Each row is a point. To make a cloud, some directions were put in groups of two or more. Within a group, all points are equally far from the middle, so they leave a hole (a ring in 2 directions, a hollow ball in 3). The other directions are filled evenly. Then the cloud was stretched, turned, moved and blurred a little. Count the holes, and give their numbers of directions, smallest first.

Cloud:
[[-11  25  41]
 [-26  -6  19]
 [ 11 -46  42]
 [  7  34 -12]
 [-23  17  51]
 [ 44 -22 -37]
 [ 35 -33 -16]
 [-23   4 -23]
 [ -4  36 -34]
 [-19  22 -18]
 [ -9 -34  18]
 [ 17  26  25]
 [ 43 -23   7]
 [ 40 -26  23]
 [-17 -10 -33]
 [ -7  31  -4]
 [  8  25  45]
 [  1  28  37]
 [-23  -2 -13]
 [ -1 -34  -8]
 [ -2 -43  43]
 [ -8  28  28]]
Holes: 1 (2)

Cloud, 19 rows:
[[ 42  -9  17]
 [ 20 -31  38]
 [ 34  14  24]
 [  7  38  12]
 [  9 -50 -11]
 [ -6 -26 -33]
 [ 23 -45  -7]
 [-32  -4  20]
 [-17  -7  36]
 [-37  -2   9]
 [-10  15  39]
 [-25 -28  17]
 [-17 -36 -26]
 [ 39 -26   4]
 [ 35  13  23]
 [ 30 -33  31]
 [ 39 -21  -1]
 [ 25 -10  44]
 [  3 -49 -15]]
Holes: 1 (3)

Cloud, 28 rows:
[[ -1 -35  40  34]
 [ -3 -23 -35   7]
 [-27 -44  26  24]
 [-20 -48  29   6]
 [-39  -7 -28   4]
 [ -3 -19  48 -24]
 [-28 -19   3 -36]
 [ 44 -10   5  19]
 [-39 -10   6  48]
 [ 28  20  23  31]
 [ 10   0  30 -40]
 [  8  40  15 -24]
 [-11  11 -16 -39]
 [ 16  11 -33 -12]
 [ 17 -14 -21  42]
 [ 20  -6  25  48]
 [ 21  26  37   9]
 [-50 -22  -6   5]
 [-14  10 -20 -35]
 [-32  48  13   5]
 [-24 -36  28 -23]
 [-43 -19  20 -24]
 [-48  10  38  21]
 [  0  29 -30  29]
 [ 41  -4  13 -18]
 [ 21 -30   2 -26]
 [-31 -28 -19  23]
 [-12  17 -37  27]]
Holes: 1 (4)

Cloud, 47 rows:
[[-32 -16  26 -40 -36 -40]
 [ 14  16  15 -28  -6  29]
 [ 47   2 -45  25 -20  14]
 [  6 -27  39 -49 -32  49]
 [-15  -3  54 -41 -19  -3]
 [-33  36   6  -7  17  34]
 [ 53  27 -33  25 -25 -17]
 [  0 -12  40   5 -15  15]
 [-33   6  44 -36 -23  -2]
 [ 20 -20  25   8  34 -25]
 [  8  12   0 -30  18   0]
 [ 30  -8   4   7  15  29]
 [-17  24  46 -49 -27   4]
 [ 10 -33 -52   2   7  27]
 [-34  -1  12  -8 -19 -22]
 [-18 -24   2 -37 -46   4]
 [ 16 -14 -24 -17   6 -20]
 [ 48  19 -16  25  13  20]
 [-16 -16  16 -12  15  47]
 [ 26 -12 -46   5  -3  16]
 [-23 -30  31  45  12 -53]
 [-10  28   7  30  -6  35]
 [  8 -36  11  -3 -45 -13]
 [ 13  -6  44   2  11 -17]
 [-17  -2  -8  27 -13   4]
 [-12 -12  -6  58   5  -7]
 [ 26 -41 -36   7 -14  18]
 [ 59 -35   5  22 -11 -56]
 [ 28  24 -22 -38 -17  77]
 [-22   5 -17  34  -8  36]
 [ 22 -30  43 -13 -21  32]
 [  1 -17  44  -5 -45   1]
 [ 27 -21  -4   2 -48 -15]
 [-36  13  26   7  -8 -22]
 [  2 -12  -1  34 -28  21]
 [ 42   5 -21  20  -3 -35]
 [ -7   4  43 -17 -33  10]
 [ 37 -40  -4  12  27 -25]
 [  4 -34   9  51   2 -59]
 [ 31  17  53  -3 -19 -21]
 [-25 -14 -10  11  -1 -28]
 [-24 -25  -9 -10 -29  58]
 [ -7 -40  -5 -14 -34  11]
 [ 12 -21   7 -35  19  -4]
 [  9 -28  29   5 -42 -47]
 [ 26  -5   7  -3 -37 -62]
 [ -2 -36  20   7 -34 -22]]
Holes: 1 (2)
